Rows are points. Each table stands for the endless flat space through its points: a line for two points, a plane for three, and so on. Write the one point that lies in both, or say that there is none.

First (2 x 4)
[[ 0.1 -1.8  4.5  1.9]
 [-0.2 -2.7  3.5  2.7]]
Second (2 x 4)
[[ 1.4 -1.9  3.8  2.1]
 [-0.2 -3.3  3.4  2.7]]
They share: no point

First (4 x 6)
[[-0.3  3.6  1.8 -2.6 -1.4  1.5]
 [-6.7  0.2  2.1 -0.5  2.0  1.3]
 [-5.1 -1.2 -2.1 -4.8  5.0  4.2]
 [-4.7 -2.6 -2.1 -1.8  4.6  2.6]]
Second (3 x 6)
[[-3.1 -0.9  1.8 -4.1  4.6 -0.3]
 [-6.4  0.5  1.8 -4.8 -0.4  4.2]
 [-4.6  2.6 -1.2 -2.1 -0.4  7.2]]
They share: no point

First (3 x 9)
[[ 1.3 -4.9  2.9  0.0 -0.5 -0.7  1.7 -0.1  2.1]
 [ 3.3 -2.8  2.6 -1.1  1.7 -1.2  2.9  1.3  1.8]
 [ 1.5 -4.0  3.4  0.1  0.5 -1.4  1.5 -0.7  2.8]]
Second (2 x 9)
[[ 2.7 -3.9  2.5  0.4  4.7 -1.7  1.9 -0.9  1.5]
 [ 2.3 -4.9  2.2  1.1  5.7 -1.6  1.5 -1.7  1.0]]
They share: [ 3.5 -1.9  3.1 -1.0  2.7 -1.9  2.7  0.7  2.5]

First (3 x 11)
[[ 5.9  3.4  5.6  0.6 -3.6 -0.5  1.8 -1.1 -2.0  3.6  3.3]
 [ 3.4 -1.8  0.1  2.8 -3.4  1.9 -0.2 -0.9  2.3 -1.9  3.2]
 [ 5.2  2.5  4.5  1.1 -3.6 -0.1  1.5 -1.1 -1.3  2.5  3.1]]
Second (4 x 11)
[[ 4.4  4.6  2.6  3.6 -5.3 -0.3  3.4 -4.0 -1.8  2.3  1.8]
 [ 1.3 -1.3  2.1  2.5 -2.6  0.3  1.5 -1.3 -0.6  1.2  2.7]
 [ 1.1 -2.6  4.2  4.9 -3.3 -0.3  1.9 -1.1 -0.6 -0.2  4.3]
 [ 4.4  3.7  2.3  3.3 -4.8 -0.1  3.3 -4.1 -1.5  2.9  2.3]]
They share: [ 1.8  2.1  2.3  2.7 -4.0 -0.1  1.9 -1.5 -1.5  0.3  0.9]

First (3 x 14)
[[ 2.6 -4.3 -1.8  6.1  0.4 -0.3  1.3  1.4  1.6  2.1 -0.6  1.0 -2.3 -3.6]
 [ 6.8 -1.5 -7.8 -0.3  1.6 -2.5  7.2  2.5  7.4  4.1 -0.8  1.4  4.2 -0.6]
 [ 2.0 -5.0 -0.9  7.1 -0.2 -0.5  0.5  1.8  0.9  2.2 -1.0  0.6 -3.4 -3.6]]
Second (6 x 14)
[[-0.4  1.4 -2.7  6.3  3.1 -7.5  6.3 -1.3 -1.2  6.9  3.7 -2.3 -4.8  0.8]
 [ 1.4 -3.5  0.0  1.4  3.1  6.7  2.6  1.8  6.6  2.5 -4.6  8.1  5.6 -5.1]
 [ 6.4 -4.2 -6.5  2.1  1.1  2.0  3.2  0.5  3.2 -1.2 -0.3 -0.1  0.0 -1.5]
 [ 1.4  0.3 -1.2  4.4  5.5  1.5  3.0  3.8  4.4  2.1 -0.2  2.5  0.0 -0.7]
 [ 5.9 -4.9 -6.2  2.1  0.0  0.4  5.5 -2.6  0.8  0.6 -3.5 -1.2  0.9 -3.7]
 [ 1.0 -3.1 -3.5  1.4  0.5  0.6  3.4 -0.9  4.1  4.6  3.7  4.9  0.2  0.1]]
They share: [ 3.8 -2.9 -3.6  4.1  1.6  0.1  2.9  0.6  3.0  1.9  0.2  1.8 -0.1 -3.6]

First (5 x 18)
[[-0.9 -1.3 -0.7 -0.8  2.8 -3.3  1.6  3.1 -2.4 -2.5  4.8 -3.4 -2.1  2.2
   0.3 -0.3 -6.1 -1.0]
 [-2.8 -4.1  4.4  2.6  4.9  1.2  3.8 -3.5  5.1 -0.5  0.5  0.0  1.9  6.2
  -3.3  2.6  0.4  1.2]
 [ 1.7 -2.4 -2.3  1.3  4.1 -5.8  3.5  4.5 -2.5  3.4  1.9 -0.7 -1.4  3.9
  -4.3  3.5 -5.3  1.1]
 [ 3.2 -2.3  2.1  3.0  5.1 -2.1  5.5  5.1 -1.4  6.2 -0.9  0.2  1.9  7.5
  -5.5  6.1 -2.4  3.2]
 [ 1.8  0.4  1.9  0.7  2.6 -0.8  4.6  3.3 -1.9  1.7  0.4  0.1 -0.4  3.4
  -3.9  3.3 -3.4  2.7]]
Second (7 x 18)
[[ 2.4 -0.7  4.1 -5.2  0.4  4.1  2.4 -1.3  0.3  0.3  2.8 -8.9 -0.7  6.0
  -5.2 -2.8 -2.5  0.5]
 [ 7.2  0.6 -0.7 -4.0  3.9 -3.9 -3.9  3.3 -2.2 -1.6  3.6 -2.1 -5.5  6.3
  -9.0  5.0 -0.7 -4.0]
 [ 5.2  0.4  1.6 -2.9  4.4 -0.7  1.1  1.3 -0.7 -2.3  2.6 -1.1 -4.1  6.6
  -5.6  2.1 -3.0 -2.8]
 [ 0.4  1.3 -3.0  2.6  8.4 -3.2  7.4  5.9 -5.0 -2.4 -2.2  7.1  0.0  3.2
   0.6  5.2 -4.9  1.5]
 [ 1.8 -1.5  2.2  0.8  4.9 -2.1  4.3  0.2 -0.8 -2.6  2.1  2.9 -2.3  6.6
  -2.7  4.4 -3.5 -4.4]
 [-1.8 -0.3 -0.2 -0.9  3.0  0.4  2.5  6.2 -0.8  2.2 -1.1 -2.5  1.2  2.9
  -5.1  1.3 -3.2  1.2]
 [-1.5 -4.3  7.5 -1.5 -0.6  1.9 -1.0  0.3  7.3  2.1  3.6 -5.0 -2.3  7.5
  -9.9  0.5 -2.8 -8.5]]
They share: no point
